Rows are points. Each table stands for the endless flat space through its points: a line for two points, a plane for three, and so on. The two share one point or none. Which?

First:
[[-0.05 -0.24 -0.08]
 [ 0.07 -0.20 -0.04]]
Second, 2 rows:
[[ 0.19 -0.10 -0.09]
 [ 0.07 -0.18 -0.07]]
They share: [ 0.01 -0.22 -0.06]

First, 3 rows:
[[-0.03  0.23 -0.02  0.35 -0.10  0.11]
 [ 0.06 -0.02  0.20  0.16 -0.19  0.08]
 [ 0.17 -0.17  0.30  0.11 -0.30  0.15]]
Second:
[[ 0.26 -0.13  0.32  0.05 -0.23  0.10]
 [-0.09  0.02  0.07  0.35 -0.28  0.20]]
They share: [ 0.12 -0.07  0.22  0.17 -0.25  0.14]

First (2 x 9):
[[ 0.12  0.22  0.25  0.03  0.04 -0.12  0.36 -0.13  0.25]
 [ 0.12  0.14  0.13  0.11  0.18 -0.24  0.28 -0.13  0.21]]
Second (3 x 9):
[[ 0.11  0.04 -0.02  0.00  0.22 -0.52  0.28 -0.10  0.33]
 [ 0.10  0.28  0.03 -0.02  0.32 -0.57  0.17 -0.20  0.27]
 [ 0.06 -0.20  0.05  0.26  0.09 -0.23  0.36 -0.06  0.12]]
They share: no point

First, 3 rows:
[[ 0.11 -0.01  0.30  0.06 -0.28  0.05  0.60  0.11 -0.25 -0.38  0.28]
 [ 0.11  0.17  0.15  0.09 -0.13  0.20  0.39  0.11 -0.28 -0.26  0.10]
 [-0.13 -0.29  0.10  0.06 -0.44 -0.15  0.32 -0.09 -0.29 -0.42  0.52]]
Second:
[[-0.01  0.21  0.26 -0.09 -0.15  0.16  0.16  0.13 -0.45 -0.16  0.34]
 [-0.01 -0.09 -0.09  0.21 -0.25  0.06  0.31 -0.07 -0.20 -0.36  0.14]]
They share: [-0.01  0.03  0.05  0.09 -0.21  0.10  0.25  0.01 -0.30 -0.28  0.22]

First:
[[-0.32 -0.08  0.28  0.01  0.33  0.34  0.04 -0.03 -0.39  0.29  0.21  0.04
  -0.05 -0.34]
 [-0.22  0.17  0.08 -0.29  0.08  0.14 -0.31 -0.13 -0.14  0.29 -0.04  0.14
   0.25  0.01]]
Second (3 x 14):
[[ 0.08  0.14  0.31 -0.03  0.33  0.06 -0.09 -0.16 -0.06  0.20 -0.06  0.00
   0.18 -0.37]
 [-0.21  0.17  0.15 -0.19  0.19  0.19 -0.13 -0.06 -0.24  0.39  0.13  0.03
   0.17 -0.38]
 [-0.47  0.04  0.12 -0.22  0.19  0.42 -0.19  0.09 -0.37  0.43  0.31  0.18
   0.05 -0.22]]
They share: no point

First, 2 rows:
[[-0.34  0.17 -0.37 -0.07 -0.19 -0.07  0.04 -0.15 -0.36  0.05  0.06  0.06
   0.28 -0.03  0.13  0.02 -0.24 -0.15  0.25 -0.19]
 [-0.14  0.01 -0.17 -0.07 -0.03 -0.15  0.00  0.09 -0.16  0.01  0.02 -0.18
   0.20 -0.23  0.45 -0.14 -0.16 -0.11  0.13 -0.07]]
Second:
[[-0.14  0.10 -0.27 -0.22 -0.07 -0.31 -0.14  0.09 -0.44  0.12 -0.07  0.10
   0.10 -0.24  0.54  0.03  0.06 -0.09 -0.07 -0.30]
 [-0.28  0.14 -0.27 -0.07 -0.09 -0.18  0.03 -0.06 -0.32  0.09  0.09 -0.07
   0.17 -0.17  0.37 -0.09 -0.19 -0.17  0.15 -0.20]
 [-0.36  0.24 -0.27 -0.07 -0.05 -0.32  0.05 -0.12 -0.44  0.21  0.19 -0.09
   0.03 -0.25  0.53 -0.15 -0.17 -0.25  0.07 -0.34]]
They share: [-0.24  0.09 -0.27 -0.07 -0.11 -0.11  0.02 -0.03 -0.26  0.03  0.04 -0.06
  0.24 -0.13  0.29 -0.06 -0.20 -0.13  0.19 -0.13]

First, 3 rows:
[[ 0.28  0.10  0.12 -0.24  0.45 -0.16 -0.15 -0.05 -0.02  0.38  0.34 -0.02
  -0.16 -0.31 -0.06  0.07  0.12  0.33  0.33  0.19 -0.28  0.08 -0.16 -0.04]
 [ 0.28 -0.14 -0.09 -0.03  0.27 -0.37 -0.03 -0.20  0.16  0.17  0.19 -0.23
  -0.04 -0.31  0.12 -0.14  0.27  0.42  0.51 -0.05 -0.49 -0.13 -0.13 -0.01]
 [ 0.32 -0.06 -0.14  0.01  0.33 -0.35  0.00 -0.12  0.13  0.19  0.26 -0.20
   0.01 -0.37  0.17 -0.12  0.30  0.45  0.57  0.02 -0.55 -0.20 -0.16  0.07]]
Second:
[[ 0.15 -0.11  0.14 -0.18  0.40 -0.32 -0.22 -0.22  0.05  0.32  0.00 -0.24
  -0.20 -0.18 -0.18 -0.09  0.09  0.28  0.21  0.02 -0.23  0.14 -0.02 -0.14]
 [ 0.30 -0.19  0.23 -0.46 -0.04 -0.11 -0.09 -0.39  0.25  0.20  0.53  0.05
  -0.28 -0.19  0.08  0.12  0.18  0.35  0.42 -0.17 -0.23  0.23 -0.24 -0.34]
 [ 0.25 -0.15  0.28 -0.46  0.04 -0.10 -0.16 -0.40  0.25  0.28  0.46 -0.02
  -0.28 -0.16  0.02  0.13  0.19  0.34  0.39 -0.16 -0.23  0.28 -0.18 -0.34]]
They share: [ 0.20 -0.14  0.15 -0.25  0.27 -0.27 -0.17 -0.26  0.10  0.27  0.15 -0.15
 -0.22 -0.19 -0.10 -0.04  0.11  0.30  0.27 -0.03 -0.23  0.15 -0.09 -0.19]

First, 2 rows:
[[ 0.07  0.35 -0.27 -0.10 -0.17 -0.07  0.12  0.17  0.03  0.10 -0.14  0.22
   0.09  0.10  0.17  0.29  0.16 -0.35 -0.44  0.29  0.01 -0.10 -0.01 -0.20]
 [-0.29  0.17 -0.33 -0.22  0.25 -0.37  0.12 -0.25 -0.45 -0.08 -0.38 -0.02
   0.03 -0.08 -0.07 -0.07 -0.02  0.01 -0.02 -0.01  0.31  0.26  0.41  0.16]]
Second (2 x 24):
[[ 0.04  0.32 -0.06  0.08  0.01 -0.28  0.27 -0.22 -0.27 -0.20 -0.35  0.01
   0.00  0.07  0.17  0.32  0.25 -0.08 -0.29  0.11  0.34 -0.04  0.20 -0.11]
 [-0.16  0.24 -0.38 -0.24  0.05 -0.20  0.07  0.02 -0.19  0.08 -0.23  0.13
   0.08 -0.01  0.01  0.04  0.01 -0.20 -0.21  0.15  0.10  0.12  0.20  0.01]]
They share: [-0.11  0.26 -0.30 -0.16  0.04 -0.22  0.12 -0.04 -0.21  0.01 -0.26  0.10
  0.06  0.01  0.05  0.11  0.07 -0.17 -0.23  0.14  0.16  0.08  0.20 -0.02]

First, 5 rows:
[[-0.38 -0.13  0.72  0.34  0.48 -0.06  0.30  0.32 -0.45  0.30  0.52 -0.21
  -0.14 -0.12  0.46 -0.13 -0.15 -0.33  0.23 -0.16  0.22 -0.06 -0.06 -0.07]
 [-0.04 -0.03  0.41  0.49  0.12  0.33  0.51  0.39 -0.36 -0.18  0.32  0.04
  -0.42  0.10  0.18 -0.05 -0.26 -0.48  0.10  0.01  0.04  0.22 -0.37 -0.24]
 [-0.10 -0.07  0.27  0.41  0.23  0.27  0.28  0.10 -0.49  0.05  0.47  0.06
  -0.08 -0.09 -0.03 -0.46  0.00 -0.02 -0.08  0.14  0.25  0.18 -0.11  0.32]
 [-0.32 -0.49  0.25  0.29  0.24  0.21  0.25  0.47 -0.20  0.24 -0.10 -0.02
  -0.44 -0.02  0.14 -0.17 -0.22 -0.56  0.40 -0.03  0.06 -0.04 -0.09  0.00]
 [-0.46 -0.46  0.26  0.10  0.34 -0.08  0.05  0.00 -0.21  0.57  0.13 -0.34
   0.13 -0.06  0.10 -0.37 -0.15 -0.09  0.22  0.06  0.23  0.05  0.18  0.39]]
Second:
[[-0.42 -0.44  0.34  0.26  0.18  0.28  0.29  0.16 -0.39  0.13 -0.01 -0.10
  -0.34  0.12  0.03 -0.32 -0.35 -0.21  0.00  0.14  0.33  0.09 -0.26  0.10]
 [-0.43 -0.50  0.35  0.34  0.16  0.36  0.39  0.17 -0.37  0.10  0.00 -0.06
  -0.34  0.12 -0.08 -0.25 -0.41 -0.24  0.00  0.28  0.30  0.04 -0.27  0.08]
 [-0.10 -0.26  0.20  0.46  0.22  0.18  0.39  0.20 -0.13  0.25  0.39 -0.06
   0.08 -0.12 -0.11 -0.10 -0.11 -0.33  0.30  0.28 -0.09  0.07  0.12  0.20]]
They share: [-0.25 -0.29  0.26  0.28  0.22  0.15  0.24  0.17 -0.28  0.22  0.18 -0.12
 -0.13  0.00  0.07 -0.28 -0.17 -0.24  0.15  0.07  0.15  0.13 -0.06  0.17]

First (2 x 24):
[[ 0.02  0.31 -0.24  0.16  0.15  0.07  0.02 -0.13 -0.34 -0.08  0.11 -0.02
   0.06  0.11  0.08  0.07 -0.05  0.02  0.08  0.03 -0.02  0.28 -0.18 -0.13]
 [ 0.05  0.30 -0.21  0.14  0.09  0.12  0.05 -0.18 -0.30 -0.02  0.15 -0.08
   0.05  0.14  0.10  0.02 -0.01  0.04  0.08 -0.01 -0.05  0.28 -0.21 -0.19]]
Second:
[[-0.01  0.51 -0.15  0.12  0.00  0.04  0.24 -0.12 -0.50 -0.20  0.06 -0.19
   0.08  0.09  0.06 -0.16  0.16 -0.07  0.22  0.13 -0.17  0.30 -0.51 -0.18]
 [ 0.11  0.09 -0.08 -0.27  0.41  0.64 -0.05 -0.35  0.04  0.16  0.36 -0.23
  -0.15  0.40  0.20 -0.15  0.05 -0.18  0.17 -0.03  0.21  0.14 -0.19 -0.16]
 [ 0.19  0.40 -0.14  0.00  0.03  0.30  0.23 -0.32 -0.31  0.06  0.20 -0.21
   0.06  0.17 -0.07 -0.30 -0.06 -0.17  0.27  0.18 -0.14  0.28 -0.40 -0.01]
 [ 0.11  0.49 -0.26  0.25 -0.34 -0.23  0.42 -0.02 -0.53 -0.08 -0.09  0.18
   0.30 -0.21  0.05  0.00  0.15  0.16  0.09 -0.05 -0.43  0.27 -0.43 -0.39]
 [ 0.23  0.13 -0.21 -0.08 -0.12  0.10  0.32 -0.06 -0.14  0.16  0.00  0.43
   0.26 -0.13  0.30  0.14  0.20  0.21 -0.04 -0.37 -0.27  0.04 -0.21 -0.62]]
They share: no point

First, 4 rows:
[[ 0.11  0.27 -0.01  0.32  0.09  0.13 -0.20  0.09 -0.43  0.04  0.28 -0.33
  -0.01 -0.16  0.36  0.14 -0.28  0.16  0.02 -0.11  0.01  0.15 -0.30 -0.17]
 [ 0.25  0.11  0.15 -0.02  0.00 -0.02 -0.21  0.21 -0.12 -0.20  0.00  0.05
  -0.32  0.05  0.18 -0.25 -0.10  0.05  0.08  0.05  0.20  0.24  0.13  0.01]
 [ 0.43 -0.08  0.24  0.16  0.03 -0.16 -0.11  0.28 -0.16 -0.29 -0.02  0.26
  -0.21  0.03  0.01 -0.18  0.30 -0.09  0.23  0.15  0.19 -0.07  0.34  0.43]
 [ 0.24  0.15  0.16  0.06 -0.03 -0.06 -0.12  0.11 -0.19 -0.11  0.02 -0.02
  -0.20  0.01  0.15 -0.18 -0.10  0.13  0.10 -0.03  0.18  0.24  0.04  0.00]]
Second, 3 rows:
[[ 0.30  0.33  0.21  0.04  0.39 -0.12 -0.17  0.23 -0.12 -0.37  0.26 -0.04
  -0.19 -0.27  0.39 -0.28 -0.01 -0.16  0.23 -0.03  0.17 -0.06  0.11  0.12]
 [ 0.20  0.13  0.12  0.15  0.17 -0.05 -0.27  0.19 -0.19 -0.21  0.11 -0.05
  -0.26 -0.14  0.31 -0.21 -0.03 -0.05  0.12  0.09  0.20  0.09  0.04  0.01]
 [ 0.35  0.08  0.04  0.17  0.13  0.04 -0.22  0.31 -0.33 -0.19  0.11 -0.07
  -0.25 -0.03  0.15 -0.12 -0.12  0.02  0.10  0.03  0.01  0.04  0.10 -0.01]]
They share: no point

First:
[[ 0.33 -0.34  0.41  0.20  0.23 -0.34  0.40  0.00 -0.29 -0.04  0.06 -0.28
  -0.07 -0.09  0.01  0.30  0.13  0.25  0.06  0.31  0.15  0.04 -0.06 -0.48]
 [ 0.32 -0.43  0.34 -0.22  0.00  0.10  0.28  0.17  0.06  0.11  0.17 -0.30
   0.28 -0.38  0.08  0.14 -0.14  0.39 -0.09 -0.13  0.28 -0.25 -0.07  0.00]
 [ 0.44 -0.41  0.42 -0.22  0.05  0.11  0.23  0.11  0.04  0.05  0.19 -0.31
   0.25 -0.42  0.17  0.20 -0.10  0.36 -0.06 -0.09  0.17 -0.15 -0.14 -0.10]
 [ 0.07 -0.40  0.21  0.06  0.04 -0.21  0.45  0.18 -0.13  0.12  0.04 -0.25
   0.12 -0.11 -0.14  0.12 -0.05  0.34 -0.07  0.07  0.42 -0.28  0.07 -0.10]]
Second, 4 rows:
[[ 0.07 -0.06  0.44  0.24  0.04 -0.31  0.36  0.20 -0.20  0.06 -0.09 -0.27
   0.26 -0.05  0.09  0.14 -0.16  0.13 -0.05 -0.08  0.32 -0.16 -0.04 -0.30]
 [ 0.30 -0.10  0.34  0.10 -0.14 -0.18  0.29  0.18 -0.17  0.07 -0.23  0.00
   0.26  0.04 -0.10  0.18 -0.05  0.08 -0.14  0.06  0.22 -0.35 -0.24 -0.25]
 [ 0.40 -0.49  0.22 -0.08 -0.01  0.00  0.21  0.13 -0.09 -0.08 -0.04  0.04
   0.03 -0.19  0.00  0.35 -0.08  0.11 -0.30  0.14  0.32 -0.42 -0.27 -0.11]
 [ 0.06  0.00  0.50  0.30  0.00 -0.34  0.41  0.28 -0.25  0.09 -0.13 -0.28
   0.28  0.06  0.02  0.12 -0.19  0.10 -0.10 -0.10  0.34 -0.21 -0.10 -0.29]]
They share: no point

First (3 x 24):
[[ 0.06  0.32 -0.17  0.12 -0.28  0.14 -0.21 -0.05 -0.07 -0.25  0.11  0.16
  -0.09  0.15  0.42 -0.04  0.03 -0.29  0.19 -0.28 -0.17  0.18 -0.09 -0.12]
 [ 0.08  0.10 -0.29  0.48 -0.21  0.34 -0.50 -0.20 -0.04 -0.12  0.21  0.28
  -0.02 -0.30 -0.04 -0.28 -0.03  0.14  0.36 -0.20 -0.22  0.35 -0.01 -0.11]
 [-0.06  0.54  0.11  0.16 -0.48 -0.18 -0.45 -0.03 -0.25  0.07  0.17  0.32
  -0.07 -0.01  0.32 -0.14 -0.27 -0.23  0.05 -0.10 -0.31  0.04 -0.13 -0.18]]
Second:
[[-0.24  0.39 -0.07  0.25 -0.06  0.42 -0.39 -0.48 -0.10 -0.44 -0.07  0.08
   0.26 -0.28 -0.13 -0.32  0.00 -0.20  0.35 -0.40 -0.04 -0.02  0.17 -0.39]
 [ 0.22  0.23 -0.15  0.11 -0.32  0.00 -0.25  0.18 -0.04  0.00  0.35  0.30
  -0.28  0.20  0.57  0.02  0.12 -0.28  0.05 -0.22 -0.22  0.34 -0.29  0.01]
 [ 0.21  0.15 -0.51  0.44 -0.53  0.19 -0.26 -0.05 -0.09 -0.26  0.00  0.17
  -0.15  0.12  0.36 -0.05 -0.30  0.16  0.46 -0.05 -0.39  0.36  0.04  0.05]]
They share: [ 0.06  0.27 -0.19  0.22 -0.27  0.18 -0.30 -0.09 -0.07 -0.20  0.14  0.20
 -0.07  0.02  0.29 -0.11  0.00 -0.17  0.23 -0.25 -0.19  0.22 -0.07 -0.12]

First (4 x 24):
[[-0.12  0.12  0.17 -0.09  0.14  0.14  0.53 -0.03 -0.02 -0.21  0.17 -0.20
   0.21  0.48  0.01 -0.09 -0.49  0.22  0.34  0.23  0.13  0.23 -0.08  0.07]
 [-0.12  0.36 -0.29 -0.06  0.27  0.31  0.27 -0.29 -0.46 -0.11  0.12  0.14
  -0.11  0.00 -0.20  0.01 -0.23 -0.25  0.01  0.01  0.23 -0.25 -0.46  0.19]
 [ 0.07  0.15 -0.02 -0.18  0.24  0.25  0.30  0.06 -0.17 -0.19  0.28  0.14
   0.04  0.36 -0.11  0.02 -0.22  0.03  0.06  0.28  0.24 -0.07 -0.03  0.08]
 [-0.22  0.12  0.19 -0.03  0.00  0.04  0.57 -0.13 -0.06 -0.15  0.11 -0.34
   0.25  0.36  0.07 -0.21 -0.57  0.16  0.50  0.13  0.01  0.29 -0.20  0.21]]
Second:
[[-0.01  0.08  0.06 -0.37  0.26  0.13  0.63  0.24 -0.39 -0.22  0.43 -0.13
   0.12  0.46 -0.09  0.10 -0.23  0.17  0.21  0.36 -0.04 -0.05  0.02  0.09]
 [ 0.22 -0.17 -0.03  0.00 -0.05  0.06  0.18  0.40 -0.11 -0.33  0.54 -0.23
   0.19  0.14 -0.01 -0.01 -0.05  0.12  0.31  0.24  0.02  0.16  0.18  0.18]
 [ 0.02  0.33  0.12 -0.22  0.28  0.15  0.27 -0.07 -0.25 -0.07  0.25  0.35
  -0.04  0.42 -0.11 -0.11 -0.37 -0.12  0.06  0.28  0.15 -0.07 -0.09  0.13]
 [ 0.35  0.14  0.15  0.08  0.02  0.16 -0.18  0.09  0.00 -0.04  0.34  0.23
   0.06  0.04 -0.03 -0.26 -0.26 -0.13  0.21  0.15  0.29  0.10 -0.01  0.33]]
They share: no point
